Each row is a point. The last column is the point's height on a tilted bowl or saddle (a function of degree 2), plus a little noise. Along how many of its main directions does it bend up, bend down or stay straight?
(in the rows, 128 means zero)

Points (11 x 3):
[[111  75 182]
 [157 135 150]
 [161 161 152]
 [ 64 121 139]
 [119 162 127]
 [137 178 139]
 [ 85 141 123]
 [103  51 222]
 [104 182 133]
 [145 128 143]
 [161 220 195]]
Directions: 2 up, 0 down, 0 straight

Points (16 x 4):
[[133 100 172 100]
 [ 99 106  73  90]
 [147 177  52  77]
 [139 176  56  81]
 [ 89 156  95  98]
 [ 84  99  54  67]
 [181 211 177  60]
 [156 108  84 100]
 [160 121  91 105]
 [139 158 138 114]
 [ 95 104 131 103]
 [ 58 104 118  80]
 [134 145 195  91]
 [157 124 112 113]
 [168 200 109  87]
 [140  60 118  83]]
Directions: 0 up, 3 down, 0 straight

Points (21 x 5):
[[153 203 141 151 166]
 [204 168 126 103 155]
 [146 171 136  77 221]
 [100  79 164 153 141]
 [132  61 163  66  74]
 [107 122  74 118 125]
 [106 167 158 144 157]
 [ 81  98 133 152 124]
 [ 56 106 155 146  97]
 [142 131 240  99  79]
 [112 119  33 101  87]
 [163 113 110 200 115]
 [142  62 161 144 167]
 [130 102 153  94 130]
 [167  65 140  46  55]
 [ 38 130 103 185  55]
 [100  77 120 171 152]
 [139 116 186 153 122]
 [ 59 120 160 161  98]
 [170 102 102 169 135]
 [105 147 116 143 151]]
Directions: 1 up, 3 down, 0 straight

Points (44 x 7):
[[ 94 144 160 165 155 106 173]
 [100  94 171  98 108  89 191]
 [145 198 207 172  88 157 119]
 [107 135 142  31 195 115 217]
 [113  89 121 143 150 144 141]
 [159  95 115  95 110 101 172]
 [141 100 121 130 180 153 106]
 [142 110 152 149  96 188 164]
 [183 107 112 147 136 162 140]
 [158 168 111 139 135  50 156]
 [133  77  94  88 142 133 170]
 [126 114  83 158 153 115 101]
 [112 103  79 124 145 103 120]
 [129 155 152 134  74 132 112]
 [114 132 114 114 123 107 138]
 [133   7  83 103 174 196 198]
 [111  65  87 124 171 131 127]
 [107 119 130 206  94 175 191]
 [114 176  79 159 121 107 130]
 [169 146 127 165 144 124 133]
 [153 206  83 133 153 118 175]
 [156 146 132 189 117 128 150]
 [151  88 127 167  82 142 169]
 [159 187 132 148 119 162 148]
 [133  98 103  68 131  98 191]
 [141  50 160 111 159 108 191]
 [175 129 119 146 108 120 142]
 [ 81 159 110 129 115 153 136]
 [ 59 157 132 149 160 138 178]
 [ 84 160  90 115 204 173 154]
 [128 144 122 167 127  59 145]
 [120  75 159 152  99 150 184]
 [127  95  96  61 121 196 221]
 [143  99 166 140 125 130 154]
 [153 175 126 172 114 132 149]
 [147 147 122 148 178 147 113]
 [140 128  72 135 107  65  93]
 [167 157 112 142  79 126 138]
 [153 150 112 126 121 104 136]
 [148 133 131 163 140 164 135]
 [ 96 109 117 142 118 146 146]
 [ 93 136 113 149 185 123 144]
 [102 140 122  26 152 128 220]
 [ 72 129 105  88 129 160 163]]
Directions: 4 up, 2 down, 0 straight
